Every row gives one point. The points of each table are mixes of a few directions, plus a little noise. How many directions does each table use, and how many do they share? Where both have some left over, give the other angles between the two spaces (their principal angles), to ten degrees, smallest first.
In the rows, zero is written as 128.

First, 7 rows:
[[122 127]
 [166 135]
 [ 89 121]
 [ 88 120]
 [ 80 120]
 [137 130]
 [214 144]]
Second:
[[127 128]
 [196 140]
 [ 88 121]
 [169 135]
 [123 127]
 [145 131]
 [ 47 113]]
Directions: first 1, second 1, shared 1

First:
[[128  68 120]
 [128  80 122]
 [127 202 138]
 [127 163 133]]
Second (6 x 3):
[[119  75 122]
 [101  90 125]
 [108 104 126]
 [113 125 128]
 [210 185 130]
 [117 186 136]]
Directions: first 1, second 2, shared 1

First, 6 rows:
[[136 124 126 126 128 138]
 [177 120 171 105 195 162]
 [ 99 133 110 141  95 105]
 [111 111  56 153  29 154]
 [114 137 132 129 129 104]
 [133 142 175 112 192 103]]
Second (8 x 6):
[[143 119  95 133 173 162]
 [137 126 165 106  84 180]
 [144 113 122 129  81 147]
 [142 112  34 162 217 127]
 [136 130 174 112 107 123]
 [ 95 153 154 128 149  62]
 [ 68 152 125 130  87 128]
 [160 116 157 123 125  96]]
Directions: first 2, second 4, shared 2

First (8 x 9):
[[147 142 203 143  90 183 126 122 151]
 [116 112  66 118 164  83 120 146 119]
 [141 151 218 138  75 190 140  95 129]
 [137 145 193 134  92 169 139 104 127]
 [141 122 137 142 132 141 115 156 162]
 [121 110  71 124 163  90 117 155 137]
 [ 97 114  31 100 174  51 137 116  76]
 [125 127 112 124 137 115 128 130 122]]
Second:
[[ 83  93 122 181 139 131 127 172 107]
 [149 127  85 124 150 132 132 155 150]
 [140 147 117 123 120 155 158 113 108]
 [103  99 181 138 110 131 119  81 112]
 [188 117  70  66 168  93 104 101 185]
 [ 80 118 227 205  83 181 126 166 113]
 [112 104 113 108 150  60  89 120 140]
 [139 187 120 114 112 128 147 156 119]
 [164 162 129  61 125  87 111  81 152]
 [121 124 117 159 124 182 168 135  97]]
Directions: first 2, second 5, shared 2

First:
[[157 164 132 192 106  78 101 113  94 137 117]
 [ 89 131 100  93 183 192 115 124 168 144 151]
 [129 181 110 131 126 114 123 127 169 180 121]
 [119 129 130 133 132 178  94 115 121 140 114]
 [ 63  94 150 147 139 142 105 154 151 111 106]
 [139  97 149 175 115  42 148 143  82  68 139]
 [183 144 123 119 102  89 160 118 104 129 139]
 [145  85 129  34 121 189 178 130 135 117 137]]
Second, 11 rows:
[[120 133  70 151 124 152 101  83 136 111 102]
 [118 151 169 166 107 106 144 154 139 121 151]
 [165 132 126  41 113 148 207 133 157 125 168]
 [122 109  21 181 130 161 165 126 105 140 102]
 [145 148 156 140 108  79 155 151 129 134 141]
 [109 134 150 178 123 118 133 156 121 130 134]
 [ 96 103 139 137 150 181 149 164 124 131 147]
 [181  82 187   7 174  62 123 164  85 185 124]
 [121 114 117 121 145 134  76 102 115 128 100]
 [114 146 129 138 119 149  87  92 150  99 120]
 [120 152 138 145 114 119  73  88 145 103 113]]
Directions: first 5, second 5, shared 2; angles 60, 80, 80
